Each row of a before or after table is a point. The points were changed in one or more steps. Then noise was added and the rows were shuffled. The steps act on columns, c1 being the first. Write out the steps. A step turns or swaps two columns, mirrors them in a line or flattens them onto one, adds a multiple of one to another, or multiplies or shifts one. Angles are multiples of 10 degrees, from the lower column toward the higher: turns from -170 to 170, lines from 10 to 170 but not 90. Use the fewest steps. Two steps may share a column if one is a turn and the other turns, adds or multiplies; they go together, in the order done. Otherwise the lowest column goes first.
In the rows, 128 means zero.

Before (11 x 3):
[[146 160 109]
 [150 183 116]
 [161 138 141]
 [114 128 157]
 [ 94  89 175]
 [170 159 156]
 [129 130 172]
 [144 173 134]
 [ 92  99 163]
 [151  84  97]
 [ 96 140 139]]
After (11 x 3):
[[173 143 159]
 [134 161 137]
 [ 88 127 108]
 [ 80 131 138]
 [153  86  99]
 [133 139 154]
 [176 136 176]
 [129 131 175]
 [100  98 139]
 [ 70 135 114]
 [ 79 104 155]]
Steps: mirror c1 and c2 in the line at 120 degrees

Before (14 x 4):
[[144  87 137  99]
 [118 124 123 172]
 [ 97  93 199 122]
 [152 125  83 166]
 [ 86 164 157 179]
 [124 126 152 137]
 [142  93 197 120]
 [103 140 162 136]
 [118 140 131 152]
 [101 129 141 162]
 [141 144 174 138]
 [111 112 198 125]
 [166 126 150 167]
 [100 133 145 158]]
After (14 x 4):
[[144 161 196 140]
 [ 88 133 140 112]
 [100 144 123  98]
 [121 132 153 123]
 [141 148 150  79]
 [102 115 163 129]
 [ 89 128 145 115]
 [107 123 131 108]
 [103 154 200 159]
 [115 140 198 144]
 [ 66 102 156  94]
 [156 161 137 158]
 [131 145  83  87]
 [135 118 173 110]]
Steps: turn c1 and c4 by 30 degrees; turn c2 and c4 by -160 degrees

Before (12 x 6):
[[164 114 118 127 123 123]
 [115  64 116 118 114 169]
 [169 126 137 116 129 111]
 [174 119 116 124 131 138]
 [179 119  92 142 139 129]
 [107  85 137 152 139 178]
 [ 86 175  99 118 154 113]
 [172 155 109 134 110 126]
 [129  97 124 116 153 161]
 [149 137 111 149 132  96]
 [ 88 209 128 105 157 115]
 [172 114 107 137 139 117]]
After (12 x 6):
[[121 155 153 139 116 189]
 [ 78 118 155 126 130 196]
 [ 75 112 166 131 139 171]
 [ 83 128 139 116 118 171]
 [104  85 127 147 147 238]
 [221 174 124 106 144 175]
 [ 83 115 153 129 122 185]
 [238 207  82  91 143 171]
 [ 98  95 143 103 139 223]
 [ 86  63 161 126 114 232]
 [ 83 121 183 135 146 188]
 [124 137 150 145 141 159]]
Steps: add -1 times c2 to c1; turn c1 and c3 by 160 degrees; turn c4 and c5 by 30 degrees; shift c6 by 60

Before (12 x 8):
[[101 120 110 143 146 129 150 124]
 [101 117 146 106 117  72 149 128]
 [115 145 167  80 126 115 180 125]
 [ 96 158 145  87  69 117 153 155]
 [151 114 107 133 153 147 134 141]
 [182 129  95 141 154  82 125 126]
 [179  91 157 143 109  89 142 168]
 [107 121 120 139 156  87 113 153]
 [104 156 137 151  72  72 186 121]
 [160 118 170 105 151 117 127 110]
 [158 136 110 102  97 121 179 174]
 [181 127  88  71  77  91 165 111]]
After (12 x 8):
[[131 100 106 132 153 149 133 141]
 [102 141 145 108 119  71 150 128]
 [104 143 110 144 146 130 152 124]
 [129 171 146  88  69 116 153 156]
 [140  97 171 105 149 115 124 110]
 [133  68 154 142 109  91 142 168]
 [110 140 118 139 157  87 113 153]
 [133 165 137 150  73  72 187 121]
 [132 148 169  77 126 114 181 125]
 [162  88  95 140 154  80 125 127]
 [154 110 110 104  97 120 179 175]
 [161  86  89  70  78  92 163 111]]
Steps: turn c1 and c2 by -50 degrees

Before (10 x 9):
[[140 138 133 100 158  93 105 156 131]
 [136 121  99 107 126 184 155 150 166]
 [ 94 124 118 124 139 183 129 162 158]
 [127 121 134 124 119 101 100 147 147]
 [163 126 130 130 132 184 146 171 136]
 [110 136 142 136 131 166 241 165 158]
 [117 140 152  98 115 191 141 139 159]
 [103 127 158 138 154 180 133  85 142]
 [105 145 130  99  97 178 113 102  87]
 [115 186 123 174 151 183 121  93 155]]
After (10 x 9):
[[150 120  98 155 144 182 107 135  89]
 [ 92 143 129 112 143 178  99 136 176]
 [ 89 184 123 117 117 181 173 123  96]
 [153 134 141 241 137 165 133 160  98]
 [138 123 118 127 129 180 124 169  98]
 [ 77 128 159 131 109 178 138 128 108]
 [145 120 135  96 141 103 125 138 110]
 [181 124 131 143 129 183 124 118 120]
 [131 143 150 143 150 191  99 141 106]
 [158 140 132 106 104  94  98 131 116]]
Steps: turn c1 and c8 by -60 degrees; swap c4 and c7; turn c5 and c9 by -160 degrees
